Rows are points. The last column is the point's height on a tilted bowl or saddle (a function of degree 2), plus a little noise. Count its main directions that bend up, bend down and stay straight.

Points (15 x 4):
-1.62, -1.70, -2.11, -0.06
+0.01, -3.58, +0.22, +0.76
+0.72, -2.74, +0.72, +1.24
+1.75, +0.45, -1.72, +0.33
-0.85, -0.96, +2.98, +2.92
+0.61, +0.12, -0.39, +0.52
-0.38, +2.85, +0.33, +1.69
-0.37, -2.51, -0.73, +0.05
-1.02, -1.07, +0.61, +0.85
+0.04, -0.12, -0.20, +0.56
-0.46, -1.01, +1.47, +1.47
+0.48, +2.31, -1.79, +1.08
+3.03, +1.67, +3.39, +3.75
-0.25, -0.16, -1.21, +0.30
+0.31, -0.59, +1.84, +1.86
Directions: 2 up, 0 down, 1 straight

Points (18 x 4):
+2.14, +0.32, +1.45, -0.03
-2.78, -0.91, -1.76, -0.84
-1.85, +3.60, +2.54, -0.53
-1.79, +2.16, -0.54, +0.65
-0.11, +1.40, +1.23, -0.78
+1.55, +1.56, -0.34, -0.83
-1.88, +0.80, -1.32, -0.56
-0.57, +0.10, -0.90, -1.91
+1.60, +1.35, -1.22, -1.61
-1.51, -0.40, +1.13, -0.43
-1.12, +1.04, -0.44, -0.75
-1.20, +0.85, +1.80, -0.71
+0.87, -2.19, -1.59, -4.10
-3.10, -0.48, -1.25, +0.19
-1.78, -2.46, +1.55, +1.03
-1.95, +0.39, -1.08, -0.67
+0.48, +1.17, -2.59, -2.89
-0.46, -1.06, -0.84, -2.42
Directions: 2 up, 1 down, 0 straight

Points (25 x 5):
+2.02, -1.58, +2.05, +2.14, +0.15
+1.15, -0.54, -0.03, -1.48, +0.72
-1.73, +0.57, +1.95, +0.03, +0.02
-0.21, +1.85, +0.89, -0.86, +0.44
+0.44, +0.28, -0.84, -1.25, +1.04
+1.44, +2.06, +0.39, -0.50, +0.85
+0.72, -1.61, +0.20, -0.61, +0.07
+0.27, -0.30, -0.11, +1.02, -0.08
-0.28, -0.40, +1.27, +0.90, -0.15
+0.41, +1.47, +2.22, +0.19, +0.37
+1.08, -0.52, -1.20, -0.64, +0.42
+0.97, -0.88, +1.47, +0.40, +0.19
+0.68, +1.25, -1.55, +0.77, +1.42
+3.61, -1.30, +4.44, -1.13, +5.26
+0.30, -2.49, -1.16, +0.04, -0.98
-1.39, +1.70, +1.95, +2.96, +0.77
+1.44, -2.29, -2.07, +2.34, -3.43
+3.16, +1.41, +1.85, +0.98, +1.79
-2.18, -0.81, +2.52, -2.28, +0.58
-1.26, -1.81, +1.11, -2.15, +1.17
+1.64, +1.01, -0.96, -0.49, +0.96
+1.93, -0.22, -0.51, -0.18, +0.25
+0.04, +0.67, -2.82, -0.78, +2.66
+1.62, -4.87, +0.14, -1.16, +0.00
-0.95, -0.97, -1.36, -0.58, +0.95
Directions: 2 up, 1 down, 1 straight

Points (48 x 7):
-0.68, -0.60, -2.81, -0.24, +2.74, +0.69, +0.02
+0.93, -0.20, +0.77, -1.76, -1.10, -1.07, +1.60
+0.91, +1.01, +0.69, -1.37, -0.90, -0.36, +0.66
+1.05, -1.09, -3.27, -3.03, -0.90, -3.35, +4.42
+3.86, -0.25, -0.18, -0.76, -0.43, +0.19, +1.11
+0.00, +0.53, +1.65, +0.28, -0.76, -1.16, +0.71
-1.21, +0.53, +1.54, +1.56, -0.56, -1.52, +0.82
-0.64, +1.38, +0.48, +0.89, -1.99, -1.79, +1.26
-1.03, -3.05, -0.91, +1.64, +1.62, +1.99, +0.81
+2.17, -2.68, -2.95, +0.25, -0.33, +1.57, +1.81
+0.43, +0.22, +0.74, -0.80, +0.83, -1.09, -0.26
+2.20, -1.67, -0.98, +0.76, -0.78, -0.25, +1.03
-1.30, -1.23, -1.25, +1.40, +0.22, +1.10, +0.37
-2.07, +0.47, +0.17, +0.24, +0.95, +2.83, +0.70
-1.31, +1.47, +1.35, +0.55, +1.90, -0.33, -0.05
+0.30, -0.72, +0.96, -2.22, -0.34, +2.70, +2.28
-2.28, -0.63, -1.17, +2.09, +0.77, -0.66, +0.91
-2.24, +0.78, +1.02, -0.80, -0.59, +0.13, +1.02
+0.10, +2.71, +0.05, -1.66, +2.27, -0.50, -2.24
+0.51, +0.73, +1.87, -3.60, -0.94, -0.11, +2.94
-0.92, -1.03, +2.37, +0.11, +1.18, -0.34, +0.49
-0.49, +3.22, -1.22, -1.92, -1.80, -1.49, +0.30
-1.25, -0.80, +0.73, -1.70, +3.80, -0.80, -0.44
-2.71, -0.91, -2.09, -0.55, -0.48, +1.87, +0.74
+0.77, -1.85, -0.57, -2.06, -0.36, -0.22, +1.73
+0.52, +0.59, -0.27, +1.87, +1.55, +2.14, -0.20
-0.57, +0.57, -0.83, -0.90, -1.03, +1.64, -0.06
+1.23, -1.16, +1.00, +0.17, -2.62, +0.09, +1.69
+0.71, +0.09, +1.89, -0.40, +0.99, -2.66, -0.52
+3.09, -1.70, +1.36, +1.43, -1.83, -1.63, +1.91
-1.64, -1.25, +0.48, -3.77, -0.16, -1.38, +3.09
+1.76, +0.47, +2.78, +1.06, +3.24, +0.31, -0.64
-1.67, +0.82, +1.34, -2.23, +0.74, +0.42, +1.33
+0.48, +1.05, +0.59, -2.77, -0.04, +2.40, +1.03
+1.05, +2.11, -1.07, +1.07, +1.67, -2.29, -1.57
+0.08, -0.83, -1.01, -1.62, +1.00, -0.44, +0.35
-0.68, +2.40, -1.64, -1.01, +0.74, -0.30, -1.31
-0.54, +1.42, -0.27, -0.05, +1.91, -1.95, -1.10
+0.51, -2.16, +3.26, -1.21, +0.92, -0.31, +1.40
-0.40, -2.45, +1.94, -1.97, +0.97, +1.62, +2.59
+1.19, +0.39, +1.35, -3.76, -1.50, +1.48, +3.49
+2.02, +1.02, +1.07, +1.29, +3.34, -1.67, -2.82
-0.98, +1.16, +0.44, +0.78, +0.67, +1.41, -0.05
-0.72, +0.40, +1.08, +1.40, +1.78, -0.99, -0.35
-1.30, -1.35, +2.57, +1.61, +1.92, -2.06, -0.60
-4.25, +3.90, -1.21, +3.06, -0.23, +0.62, +1.61
-1.04, +1.77, -2.11, +0.91, -0.94, +0.84, -0.67
+0.48, -0.87, -2.47, +1.74, +0.35, +0.14, +0.52
Directions: 4 up, 2 down, 0 straight

Points (68 x 9):
-1.24, +0.19, -2.20, +1.34, +1.22, -0.44, -0.32, +0.58, -0.61
+0.68, -1.27, -1.04, -2.20, +0.28, -2.66, -2.32, -1.76, -2.71
-2.50, +1.85, -0.25, +1.42, -2.98, +0.85, -1.12, -1.20, -1.94
-0.26, +0.33, -2.15, +0.44, +0.24, +0.94, +0.18, +2.38, +0.44
-0.07, -3.46, +1.95, +1.16, -0.18, -2.35, -0.82, -1.22, -3.27
-0.73, +0.34, -1.08, -0.89, +0.66, -1.74, +0.38, -1.25, -0.13
-1.16, -1.68, -2.10, +0.38, +3.29, +1.39, -0.45, +0.92, -2.02
+0.68, +0.98, -0.35, +0.14, +1.25, +1.99, +0.19, +4.04, -1.15
+2.18, +2.91, +0.51, +1.00, +3.18, +1.44, -0.59, -0.93, -2.48
-0.60, +0.69, +1.42, +0.80, +0.98, -0.52, +0.14, +1.24, -0.22
+1.98, +0.05, -2.37, +1.31, -2.59, -1.59, -0.78, -1.40, -0.71
+0.61, +0.81, +0.34, +0.52, -2.63, -1.00, +0.65, -2.40, -0.60
+0.12, -1.18, -1.25, +0.90, -1.73, -1.16, +1.68, +3.89, -1.32
+1.08, -0.77, -2.22, -0.63, -1.54, +0.31, +1.03, -0.78, +1.59
+2.43, +1.39, +0.45, -0.21, -1.15, -1.07, +0.11, -1.06, +0.00
+1.10, +1.07, -1.02, -0.17, -1.79, +0.58, -2.52, +0.94, -0.12
+0.25, -0.76, -1.59, +3.59, +1.73, +1.80, -0.48, -0.20, -1.69
-0.25, -0.13, +1.30, +0.58, -0.46, -0.85, -2.20, +1.52, -1.52
-2.96, +1.94, -0.88, +0.59, -1.06, -2.19, -3.04, +2.27, -3.90
-3.18, -1.63, +0.91, +1.65, -1.70, +0.31, +2.15, -1.72, -2.43
-0.85, -1.01, +1.31, -1.22, -0.34, -0.28, +3.01, -1.92, +0.17
+1.86, +0.95, +1.53, -1.17, -0.89, -0.91, +1.31, -0.15, +0.87
+3.49, +2.38, -0.23, +0.83, -1.87, -1.12, +0.37, -0.39, -0.47
+0.69, +0.45, +2.33, +0.48, -0.83, +0.71, -0.98, -0.12, -0.53
+0.72, -0.21, +2.31, +0.57, +0.08, +0.78, -0.31, -0.69, -0.46
+1.31, +0.71, +1.88, +0.61, +1.59, +1.35, -0.35, +1.57, -0.96
+2.44, +0.43, -3.66, +0.58, -0.26, +3.45, -0.91, +0.23, +0.62
-0.08, +2.01, -0.44, -1.43, +0.94, +1.96, -0.99, +1.85, -0.26
+2.24, +0.55, +0.32, -1.56, +0.48, +2.49, +0.30, +2.92, -0.29
-2.40, +3.54, -3.33, -0.66, -0.50, +1.09, +1.34, +1.78, +0.05
-1.72, -2.58, +0.28, +0.79, -0.01, -2.03, +0.99, -0.09, -1.86
-0.36, +0.55, -0.09, -0.39, -0.88, -0.86, -1.01, -0.25, +0.00
+3.15, -2.19, +0.27, -0.01, -1.29, -0.31, -0.16, +3.44, -2.03
+2.31, +2.59, -0.84, +1.39, +1.35, -1.40, -0.27, +2.00, -1.42
+0.07, +0.21, +0.90, +0.59, +0.27, +0.32, -0.45, +0.91, +0.03
-1.74, -1.26, +1.62, +3.43, +0.13, +0.02, -1.60, +1.22, -2.39
+0.77, +1.22, -1.59, +1.23, +1.07, -0.45, -2.21, -1.55, -1.58
+2.40, -0.73, +0.79, +1.40, +2.74, +0.28, +0.18, +0.35, -1.82
+0.79, +1.51, +1.52, +1.44, -0.58, +1.15, +2.17, +1.64, +0.13
-1.70, +0.03, +0.26, -1.21, +1.34, -0.30, +1.48, -1.36, +0.06
-2.37, -1.45, +3.47, -1.26, +2.42, +0.13, +0.67, +1.39, -2.30
-1.01, +0.05, +0.19, -2.10, +2.52, +0.38, +1.16, +3.48, -1.10
-1.48, -1.06, -2.93, -0.04, +0.97, +0.47, +1.12, -0.71, -0.34
+3.68, +1.08, -0.65, -3.39, +0.28, +0.27, -2.50, -0.30, -1.99
+3.16, +2.79, -0.76, +0.04, -0.49, -0.88, +1.46, +1.46, +0.71
+1.00, -1.73, +0.89, -2.04, +1.65, -0.33, -1.20, -2.33, -2.23
-0.38, +2.26, -4.22, +0.82, -1.76, +0.62, -0.61, -1.03, -0.33
+1.98, -5.24, +1.86, -0.77, +1.21, +0.56, +0.33, -0.75, -4.00
+2.23, +1.27, +1.91, -0.24, -1.81, -1.90, +0.29, +0.03, -0.60
+4.02, +1.17, +1.36, +2.58, -0.79, +0.89, +0.98, +1.02, -1.77
+0.60, +0.91, -0.63, +1.05, -3.75, -1.23, +1.89, -2.81, -1.10
-0.16, +1.37, -0.63, -2.35, +0.69, -3.71, +0.03, +0.22, -0.87
-2.00, -0.57, -0.90, -0.34, -0.18, +1.69, +1.47, -1.60, -0.24
+2.49, -2.35, +1.17, +2.03, +1.52, -2.13, +0.63, +1.33, -3.38
-0.41, +0.45, +2.25, -1.07, -1.02, +0.05, -1.79, -0.31, -1.16
-0.22, -3.44, -0.23, -0.09, -1.69, -0.20, -0.90, +0.36, -1.20
-1.38, -0.25, +1.09, -0.52, +0.49, -1.85, +2.74, +1.24, +0.26
-1.75, +0.58, -1.69, -0.40, -2.90, +1.63, -0.64, +0.50, +0.12
-1.08, +1.06, +0.45, -0.30, -1.35, -2.64, -0.70, -0.35, -1.05
+1.74, +0.15, +0.67, +3.02, +0.61, +2.07, +1.03, +0.53, -1.19
-0.25, -0.18, +3.00, +0.57, +0.70, +2.87, -4.30, +0.27, -3.22
-2.74, -1.98, +0.58, +0.21, -3.01, +1.29, +3.85, +0.55, -1.98
-1.26, +0.91, +1.11, +0.11, +1.75, -2.24, -1.25, +1.89, -1.72
+0.03, -0.71, -1.47, -0.79, +0.41, -0.27, -0.04, +0.37, +0.59
-1.81, +0.40, +0.01, +0.08, -1.52, +0.55, +0.18, -1.52, -0.25
+2.26, +0.01, -1.00, +1.35, +0.00, +0.90, +0.44, +1.36, +0.33
-0.53, +1.02, -0.35, -0.13, +1.65, +1.34, -0.06, -2.39, -0.92
+2.19, -1.81, -1.23, -1.01, +0.07, +1.34, -0.96, -0.90, +0.07
Directions: 0 up, 6 down, 2 straight

Points (70 x 9):
-1.84, +0.57, -0.67, +2.43, +1.91, -0.94, +0.76, +3.24, -1.99
+1.28, -3.32, +0.86, -0.11, -0.44, +2.41, +0.72, +0.39, +1.24
+1.48, -0.41, +0.11, -0.05, -0.99, +0.65, +1.73, +1.14, -0.62
-0.81, -0.42, -0.97, +1.86, +0.08, -2.20, +0.00, +1.19, -1.11
-1.51, -0.37, -0.51, +0.17, +1.04, -1.20, -0.61, -1.58, +0.17
+1.11, -1.65, +1.57, +0.85, -1.80, -1.35, +0.42, -1.36, -1.02
-1.45, -2.71, +1.13, -0.84, +2.00, +0.84, -1.33, +3.58, -1.73
-1.59, -0.79, -0.96, +1.17, -1.37, -0.02, +1.73, -0.66, -0.42
-2.99, -0.65, -0.09, +0.19, -1.74, -1.33, -0.87, -1.07, -0.41
-1.89, +0.18, -1.67, +0.67, +2.50, +0.98, +1.26, -1.14, -0.29
+1.59, -1.44, +0.99, +0.99, +0.21, -2.85, +0.06, +0.25, -1.18
-0.25, +1.51, +2.81, +1.13, -0.84, +0.25, -0.99, -1.87, -2.01
+2.50, -1.75, -1.46, +0.05, +2.36, +0.67, -1.32, -3.19, +0.64
-1.16, +1.12, -0.32, -0.19, -2.71, +0.82, +0.30, -1.25, -0.61
-0.56, +0.13, +3.13, +0.09, -0.72, +0.59, -2.02, +0.67, -1.87
-2.18, +1.74, -2.04, -1.27, -0.11, +0.56, +2.21, -1.36, -0.79
-3.08, -2.65, +2.22, -1.36, -0.90, +1.15, -2.61, -1.85, +1.30
-3.90, +1.47, -1.17, +1.51, +0.10, -2.38, +2.60, +1.97, -4.67
-0.03, +1.02, -3.00, +0.77, -0.60, -0.25, -0.36, +0.33, +0.64
-1.15, +0.26, -1.09, +2.00, -0.82, +0.45, -2.07, +2.34, -1.29
-0.55, +1.11, +1.15, +1.34, +1.75, +5.33, -3.05, -0.73, -2.17
+1.68, +1.98, +1.99, -0.62, -0.10, -1.30, +1.37, -0.55, -2.92
-1.06, +0.07, +0.34, +0.70, +0.01, -0.72, +0.60, +1.16, -1.05
+1.87, +2.85, -0.58, -0.13, +0.78, +4.94, -0.92, -0.52, -0.76
+1.73, +1.82, +1.36, -0.20, -0.52, +0.01, +0.40, -4.20, -2.03
+0.99, -0.25, -1.99, +2.12, -2.68, +0.07, +0.85, -1.02, -0.37
-4.38, -1.28, +0.49, +0.46, -2.74, -3.98, -0.45, -2.70, -2.19
-0.18, +2.78, -2.53, +0.68, -1.19, -1.86, +0.65, +0.82, -1.18
+0.18, +0.03, +2.42, -2.67, -0.62, +0.48, -1.14, +1.44, -1.84
+1.13, -2.74, -0.19, +0.12, -1.13, -0.85, +0.81, +0.68, +0.44
+0.09, -2.42, +0.34, +1.67, -1.74, -2.44, -2.13, +0.87, -1.56
+0.01, -0.45, +3.45, -1.04, -0.96, -0.93, -1.00, +0.00, -1.87
-1.88, -0.42, -3.40, -0.77, -0.81, -0.23, -0.52, -0.15, +0.98
-0.03, +2.53, +1.02, -1.51, -3.20, -0.95, +0.01, +2.24, -3.74
-0.53, +2.05, -2.53, -0.68, -2.07, -0.48, +1.61, +0.20, -0.95
-2.72, -2.63, -1.46, +1.85, +1.54, +0.75, +0.28, -0.99, +0.28
-0.52, +1.04, -1.23, -0.24, -0.43, +0.91, +0.22, -0.65, +0.32
+0.98, -1.57, -0.12, -0.30, +0.41, -0.76, +1.58, -0.87, -0.10
+1.19, +2.70, -0.95, -0.11, +3.14, -0.39, +1.25, -2.01, -0.22
-2.67, -1.40, +1.56, -0.44, -0.06, +1.97, +0.98, +0.10, -0.19
-0.90, +1.62, -1.43, +1.31, -0.60, -2.52, +1.70, -0.70, -2.28
-0.33, +1.17, -0.93, -0.06, +1.77, -0.59, -1.58, +0.81, +0.40
-2.50, +0.18, +2.63, +0.90, -0.16, -0.41, +0.65, +0.64, -2.15
-2.94, +2.90, +0.06, -0.99, +2.91, +1.70, +0.26, -0.26, -1.25
+0.11, -1.32, -0.65, -0.85, +1.24, +0.68, +0.91, -1.60, +0.55
+2.12, -1.32, +0.96, +0.66, -0.90, -0.92, +0.70, -0.64, -0.61
-0.66, +2.26, -1.15, -0.62, +1.66, -0.34, +0.76, -1.72, -0.05
+0.14, -1.29, -1.65, -0.36, +2.48, +0.29, +1.54, +0.32, +0.16
+0.34, -1.18, -0.09, +2.56, +0.16, +1.12, +0.89, -0.55, +0.49
-2.45, +3.03, +2.93, -1.13, +0.53, -1.69, +1.46, +0.22, -4.07
-3.34, +1.71, -1.85, -0.08, +1.18, +0.85, -0.64, +0.02, -0.29
+0.54, -0.65, -1.64, +1.73, +1.65, -0.95, -0.38, +0.39, +0.58
-2.01, -0.30, +1.57, +0.69, -1.64, -3.39, +1.43, +0.08, -3.32
-1.14, -2.36, +4.61, +2.32, +0.51, +2.35, -0.92, +2.09, -1.57
-0.09, +2.54, -0.62, -1.10, +2.47, -2.43, -0.76, +1.25, -0.36
-0.05, -0.86, +3.27, -0.48, +1.29, +0.00, +0.97, -0.29, -1.37
-2.37, +0.63, -2.26, +0.48, -0.09, -2.12, -3.76, +1.86, -1.67
-0.33, -1.99, +0.88, +0.58, -2.23, +0.82, -1.64, -1.84, +0.42
+1.20, +0.61, +2.10, +0.37, -3.04, -1.15, +0.10, +0.58, -3.16
-0.81, +1.47, +1.05, +0.52, -1.45, -1.08, -1.49, -0.62, -1.33
+0.53, -0.49, -1.68, +0.72, -1.58, -0.23, -2.12, +0.26, +0.44
+1.07, +2.02, +0.82, +2.23, +2.14, +0.55, -0.47, +1.58, -0.36
-0.70, +0.34, +0.03, +0.17, +1.37, +2.12, -2.25, -0.95, +0.39
+0.22, -1.39, -1.77, +1.15, +1.45, +0.62, -0.49, -1.22, +1.03
+0.13, -0.44, +1.08, -0.87, -0.17, -0.21, -0.89, +0.10, -0.22
+0.90, -0.39, +2.01, -1.96, +2.13, -2.24, -0.07, -2.80, -1.37
-0.29, -0.83, +2.82, -2.23, -0.23, +0.81, -2.62, -1.77, -0.08
+0.43, -0.52, -0.74, +1.08, -0.08, +2.95, +0.28, -1.00, +0.56
-3.36, +2.36, -2.53, +0.96, +1.70, +1.16, +0.71, +1.05, -1.68
+1.29, +0.30, -2.27, -0.28, -0.96, -2.71, +2.17, +0.30, -1.59
Directions: 2 up, 5 down, 1 straight
